Each row is a point. The ring and each string are closed loops that go straight from each point to the next, and from the last back to the first. Before rounding, they use only three directions, however many columns there are. How many times does the string pass through the ring? Passing back the other way cancels.

Ring (6 x 4):
[[ 34  -3  28  40]
 [ 43  23 -10  12]
 [ 21  25 -38 -15]
 [  6  -2 -34 -14]
 [  6 -34  -4  11]
 [ 15 -31  34  42]]
String, 18 rows:
[[ 20 -36 -22   3]
 [ 14 -15  -9   8]
 [ 13  -6  -3  11]
 [ 17 -26 -15   6]
 [ 12 -57 -20   5]
 [ -3 -50   5  17]
 [-11 -40  24  28]
 [  2 -62  32  40]
 [ 22 -43  16  32]
 [ 16 -56  40  49]
 [  1 -47  57  56]
 [  2 -35  45  46]
 [ 15 -54  39  48]
 [ 27 -45  12  31]
 [ 22 -14  -1  16]
 [ -3 -20  17  22]
 [ -5 -37   8  17]
 [  4 -47 -12   7]]
Times through: 1

Ring:
[[ 24  47  39 -33 -22  20]
 [ 12  48   1 -14 -20  18]
 [ -8  23 -35  25  -6   7]
 [-19  -7 -15  41   7  -5]
 [ 13 -18  23  29  12   7]
 [ 34  15  50 -12  -6  20]]
String:
[[ 13  36  73 -39 -19  10]
 [ 15  30  32 -14 -13  14]
 [ 30  20  -2   9  -5  23]
 [ 38  44  28 -26 -19  28]
 [ 39  51  81 -57 -27  25]
 [ 26  26  80 -35 -14  15]
 [  3  20  56 -17 -10   4]
 [ 21   6  17  12   1  15]
 [ 12  18  49 -13  -9   9]]
Times through: 1

Ring, 7 rows:
[[ 16  21  -2  14  11 -10  48  15  29]
 [-13  50 -17  28  25 -33  32  12  26]
 [-46  52 -20  33  37 -35 -18 -20  -1]
 [-44  22 -21  10  27 -21 -51 -51 -35]
 [-21 -10  -5  -3  16   4 -49 -56 -38]
 [  8 -27  22   3  10  31 -16 -33 -11]
 [ 23 -12  20   9   8  22  25  -4  16]]
String:
[[ 27   6 -10  -7  -1  -8  43   3  11]
 [  2  17  -8   8  13 -11  19  -6   7]
 [-11  16  18  35  28   9   8  -4  23]
 [ -7  40   7  41  28 -11  39  20  42]
 [-11  79 -46  21  21 -68  61  30  33]
 [-27  76 -51  18  24 -70  31   9  12]
 [-58  75 -18  54  48 -44  -7  -3  19]
 [-49  37  13  53  46  -3 -28 -20  12]
 [-31  22   5  31  32  -3 -21 -24   1]
 [-35  29 -31   4  22 -33 -31 -40 -29]
 [-37  22 -46 -15  15 -41 -50 -60 -55]
 [-20  11 -10   6  19  -9 -24 -35 -19]
 [-24  -2  17  23  27  17 -35 -37 -10]
 [-13  -2   5  10  19   8 -23 -34 -13]
 [  4  -6 -15 -15   4  -6 -10 -35 -26]
 [ 25 -34   8 -18  -4  24  -3 -33 -20]
 [ 35 -45  45   6   3  56  13 -14  13]
 [ 40 -20  16  -4  -3  22  40   1  16]]
Times through: 0

Ring, 6 rows:
[[  3  53 -22   9   9  14 -38   0 -13  -8  -5]
 [-66  50  -1  20  20  46  -3  28 -16 -12  -3]
 [-93   7   7  39  28  57  32  37  -2 -42   2]
 [-27 -30  -1  39  11  28  27   7   4 -68   4]
 [ 35 -20 -19  27  -1   0  -7 -18   3 -60   1]
 [ 48  19 -33  14   3  -6 -40 -18  -1 -31  -3]]
String, 17 rows:
[[ 21  27 -54  23  31   1 -52   1  23 -20  -3]
 [ 52  27 -52  16  16 -11 -59 -15  14 -22  -4]
 [ 71  30 -39   7  -2 -16 -56 -27  -3 -23  -4]
 [ 53  32 -14   3 -17  -4 -34 -27 -25 -26  -4]
 [ 53  42 -21   2 -11  -5 -44 -24 -21 -18  -5]
 [ 47  66 -39  -1   5  -5 -68 -15 -11   3  -7]
 [  5  78 -42   5  23  11 -65   6  -4  13  -8]
 [  0  76  -1  -4 -10  20 -33  -4 -41   4  -7]
 [-20  55   4   7  -3  28 -14   4 -33 -11  -4]
 [-16  28   1  16  -1  26  -3   2 -22 -29  -2]
 [-41  24 -17  28  25  32  -7  19   3 -28  -1]
 [-76  59 -16  23  36  47 -16  37  -2  -2  -3]
 [-64  74 -12  14  26  44 -24  30 -15   7  -5]
 [-22  70  -5   4   3  28 -27   8 -30   2  -6]
 [  7  57  -4   2  -8  17 -28  -6 -32  -9  -5]
 [  7  31  -3  11  -7  16 -13  -7 -24 -27  -3]
 [-13  18 -21  25  18  20 -15   7   2 -32  -1]]
Times through: 2

Ring (7 x 12):
[[ -2  -8  -2  15 -35   8  -4  35 -27   1   6 -15]
 [-14   4  -2  19 -35   5   5  60 -51  10  -9 -14]
 [-24  18   6  14 -21 -10   5  50 -51   9 -18 -12]
 [-21  18  16   7 -11 -23  -3  27 -33   1  -9 -12]
 [ -9   7  23   1  -4 -30 -14  -3  -4 -10   9 -13]
 [  8  -9  19  -4  -7 -18 -26 -41  27 -22  25 -11]
 [ 11 -15   8   1 -20  -1 -22 -28  19 -18  23 -11]]
String:
[[-18   5  -7  24 -43  11  12  84 -68  18 -16 -15]
 [-12  -4  -4  26 -45   7  10  93 -65  18  -3 -20]
 [ -8  -2   3  16 -31  -2   0  49 -38   5   2 -16]
 [-13  -1  -3  24 -42   5   9  87 -62  16  -5 -19]
 [-20   7  -3  25 -41   4  13  95 -73  20 -14 -18]
 [-21  10   4  19 -30  -7   8  72 -59  13 -12 -16]
 [-16   9  10  14 -23 -14   1  50 -42   6  -5 -16]
 [-24  16  16  14 -17 -27   3  61 -50   9  -8 -17]
 [-22  20  22   5  -4 -33  -6  21 -27  -2  -6 -13]
 [-12  15  18  -3  -1 -22 -15 -26   1 -14  -2  -6]
 [-12  13  26  -3   2 -35 -16 -16   0 -13   6 -11]
 [-14  10  31   4  -1 -46 -11  22 -16  -5  12 -19]
 [-18  13  26   6  -6 -39  -6  32 -27  -1   3 -17]
 [-26  26  19   4  -3 -28  -4  15 -31  -1 -16  -9]
 [-19  18   9   5 -13 -10  -5   7 -25  -3 -14  -7]
 [-11   7   8   8 -19  -8  -6  19 -24  -2  -3 -11]
 [-19  15  -2  11 -25   6   2  27 -40   4 -20  -7]]
Times through: 0
String (25 x 12):
[[-29  19  -2  23 -34  -1  15  88 -77  20 -26 -14]
 [-30  20   4  21 -29  -9  14  87 -75  19 -23 -15]
 [-35  26   8  21 -25 -17  15  92 -80  21 -27 -16]
 [-18  11  12  12 -20 -17   0  46 -40   5  -6 -15]
 [ -9   7   9   4 -15  -9 -10  -1 -13  -7  -2  -9]
 [-19  19  15   2  -6 -19  -8   0 -19  -6 -11  -8]
 [-13  14  14   0  -6 -16 -12 -15  -7 -10  -5  -7]
 [-14  13  23   0  -1 -31 -13  -7  -6 -10   2 -11]
 [ -9   6  32   0   1 -44 -16   3  -2 -11  17 -18]
 [ -4  -2  23   5 -10 -31 -14  13  -6  -8  18 -18]
 [ -3   1  16   1 -11 -17 -16 -13   2 -13  11 -11]
 [ -2  -3  15   5 -15 -17 -14   5  -5  -9  14 -15]
 [  6 -12  20   2 -13 -22 -20  -6  10 -14  28 -18]
 [ -3  -2  12   5 -17 -11 -12   4  -7  -8  10 -13]
 [  7  -5  10  -6  -9  -2 -25 -60  30 -25  14  -5]
 [ 21 -22   9  -5 -15   2 -31 -64  45 -29  33  -9]
 [ 16 -24   7   5 -27   0 -21 -10  15 -15  31 -16]
 [ 12 -22   4   9 -32   4 -15   8   1  -9  26 -17]
 [ 11 -22  -2  12 -37  13 -12  14  -6  -7  20 -15]
 [  2 -15   2  18 -38   2  -3  54 -30   4  15 -20]
 [  0 -18  -7  27 -52  14   5  89 -52  14  11 -23]
 [ -7  -3  -6  17 -38  14   1  45 -39   6  -4 -13]
 [ -8   4   4   8 -22  -1  -7  11 -19  -4  -2 -10]
 [-11   7   2  10 -24   2  -4  18 -27  -1  -8  -9]
 [-21  13  -3  18 -32   5   8  58 -57  12 -20 -11]]
Times through: 2
